Every row gives one point. The window is the flat piece filled in between its corners: a triangle in 3 columns, a solid with four corners in 4, and so on. A path goes straight from each point to the next, and from the last back to the first. List the points from which the path goes on through the window.

Window (3 x 3):
[[-68 -26 -52]
 [ 46  -9 -11]
 [ 12 -10  40]]
Path:
(1): [ -7 -76 -36]
(2): [-49 -51 -14]
(3): [-39  36 -27]
(4): [-49  20 -92]
(5): [-60 -55 -10]
(6): [-40 -65   2]
(7): [-80  25 -55]
(8): [-22   8 -28]
Through the window after points: 4, 8

Window (4 x 4):
[[-42 -63  47 -38]
 [ -7  23 -40  29]
 [ 31  35 -22  18]
 [ 16  28 -56  -6]]
Path:
(1): [-12  43 -27 -30]
(2): [ 16 -41 -27  21]
(3): [ 20 -18 -78  32]
(4): [ -2  47 -26  -8]
(5): [-2 26 19 -9]
(6): [ 30   1 -38  21]
(7): [ 75  31 -67  23]
(8): [-34  70 -20  27]
(9): [-34 -25  36 -32]
(10): [ -4 -91  20 -34]
(11): [ 68   1 -83  13]
(12): [ -4  95 -45  46]
(13): [ -4  68 -32  22]
(14): [ 15 -48 -58  -6]
(15): [ 13   4 -68  15]
(16): [  3  51 -20 -15]
Through the window after points: 1, 3, 5, 13, 15

Window (6 x 6):
[[-15 -15  -4 -12  17  16]
 [  0 -19  -4  24  11  16]
 [ -6   5  34   4  23  32]
 [ 11  10  -7   3  30  24]
 [-18  15 -13 -15 -95  18]
 [ 17  -9  18  -8  11   8]]
Path:
(1): [-17  13  12   8  41  -6]
(2): [ 34   0 -23  -5  -9  55]
(3): [ -1 -10 -10 -14 -24  42]
(4): [-12  16   7  10   7   8]
(5): [-14  44  -4   5 -63  -8]
(6): [ -7 -33  -1 -23 -30  43]
(7): [ 18 -13   5  17  -8  35]
(8): [-16   2  12   5  38  -8]
Through the window after points: 1, 5

Window (8 x 8):
[[-31 -35 -44   0  32 -19  -6 -69]
 [ 43 -11 -39 -40  21 -72  20 -39]
 [ 19 -66 -31 -27  -9  19  61  84]
 [ 17 -17  18 -19  13 -19 -44 -59]
 [ -6  22 -17  13  28 -21 -64 -19]
 [-39   1 -29 -76 -47  26  23  51]
 [-63 -15  85 -40 -32 -85   7   9]
 [  4  31  65  56  57  15  -5 -28]]
Path:
(1): [  6  10 -20  60  -4 -32 -12 -85]
(2): [ 17 -20 -19 -13 -31 -29  11   3]
(3): [ 17 -39 -36 -56  95 -10  41  27]
(4): [ 12 -40 -18 -66  52  22  12  60]
(5): [  1 -43 -22  17 -66 -20  60  35]
(6): [  5  18 -62  56 -31  -2  46 -30]
(7): [  7 -39   6 -61  63 -11 -26 -13]
(8): [-41  11 -15 -31  68 -18   2 -35]
(9): [  5 -64 -48  37 -31 -22 -34 -63]
(10): [ 15  -7  -5  22 -29 -15  23 -16]
(11): [ -7 -17   8  -8  51  -5   4  -6]
(12): [ -9   3  21 -55  57 -34 -24  -1]
Through the window after points: 2, 4, 8, 10

Window (9 x 9):
[[  7 -21 -26  66 -18 -49 -15  -3 -26]
 [  1  59  82  -5 -27  36  70 -57 -27]
 [ -3  -7  -2 -65 -12  28  22  -4 -24]
 [ -6 -34  12  43  -5  -8 -58  29  -6]
 [ 34  -2 -44  48  29  -9 -32  29  -5]
 [-39   0  15 -33   0  31  58  -6  24]
 [-20  22 -26  41 -30 -22 -63  -5  15]
 [-32 -15 -26  19  36  -7 -39 -10 -23]
 [-37  14  -7  -8 -17  54  36  13 -35]]
Path:
(1): [-11  32  22   4  -4  10  46   5 -20]
(2): [-10  68  14  22   2 -40  50  27   2]
(3): [ 31 -41  -8  17   3  61 -39 -35 -31]
(4): [-10 -39 -43  19  10  14 -35  -6  -5]
(5): [-20  -7  -8   6   7 -14 -21  28  -6]
(6): [ 11  -1  21 -28  13 -21  33  33 -29]
(7): [-10   0  -2  28  -5  22   7 -33 -20]
(8): [ 30 -25 -17  -8  -9  42 -14 -24 -28]
(9): [-95  50   0  50 -24 -24  47  48 -17]
(10): [-26  23  -1  10   8 -16 -21  40 -24]
(11): [ 31 -33 -42  15  17  19  -9 -27  -4]
(12): [-14  -4  16 -15 -19  49  11 -42  -4]
Through the window after points: 2, 8, 10, 12

Window (11 x 11):
[[  8  19  88   5 -14 -38  31  74 -33 -90  -5]
 [ 33  -5 -19  17 -58  34  -8  17  30  -8 -38]
 [  8 -14 -33 -26 -19   5 -51  27  20 -33 -50]
 [-15  -1  13  -2  13  27 -14  11  16  20  42]
 [ 23 -80  14 -52  31 -52   0 -81 -47  42 -22]
 [ -3  28 -17  28  -7 -58  37  42 -18 -53 -26]
 [ 10 -16  17  16  15  61  64  30   7   9 -40]
 [ -7 -44  18 -11 -35 -32 -25  26  33 -16 -44]
 [-42 -29  13 -32  -9  21  19 -37  26 -46  73]
 [ 22  37 -21 -48   0  -7  29  48  14  28  -7]
 [  3  46  12   1  19  45  37  -4  43  16 -16]]
Path:
(1): [-40 -15  35   3 -56 -14  45  33 -39   9 -41]
(2): [ 35  -3  23 -12  31 -15   8   1  20 -40  17]
(3): [ 36 -20   8  23 -10   9   1   1  28 -31   5]
(4): [-43  17  -2 -30 -10  -5   8  31  -7   6  -8]
(5): [-60  54  55  15 -48  -3  -9  30  -9 -19  -9]
(6): [ 34   0   8 -16  20  10  32  21  20 -23 -15]
(7): [ 32  10  24  -8  15 -18  24  41  -3 -57  24]
(8): [-54 -14  73  -9 -45  -7  11  14 -19 -14 -38]
(9): [-56 -22 -35 -17 -18  14 -33   6  -4 -30 -74]
(10): [ 95   2   8 -23  -7 -11 -20  45  43 -18  14]
(11): [ 65   3   5  44  74  10  35  25  46  11 -14]
(12): [-52  10  -1 -41 -78  23  -3  42   8 -36 -14]
(13): [-52  25  40  -3 -48  23  12 -13 -31  -2 -21]
(14): [ 27   0  -8  11   0  -6  19  60  42 -47  -2]
(15): [ 10 -10  18   0   6  -3  13  18  38  -8  21]
(16): [-26  11  -7 -46 -18  37  54 -23 -49  16 -24]
Through the window after points: 3, 5, 7, 9
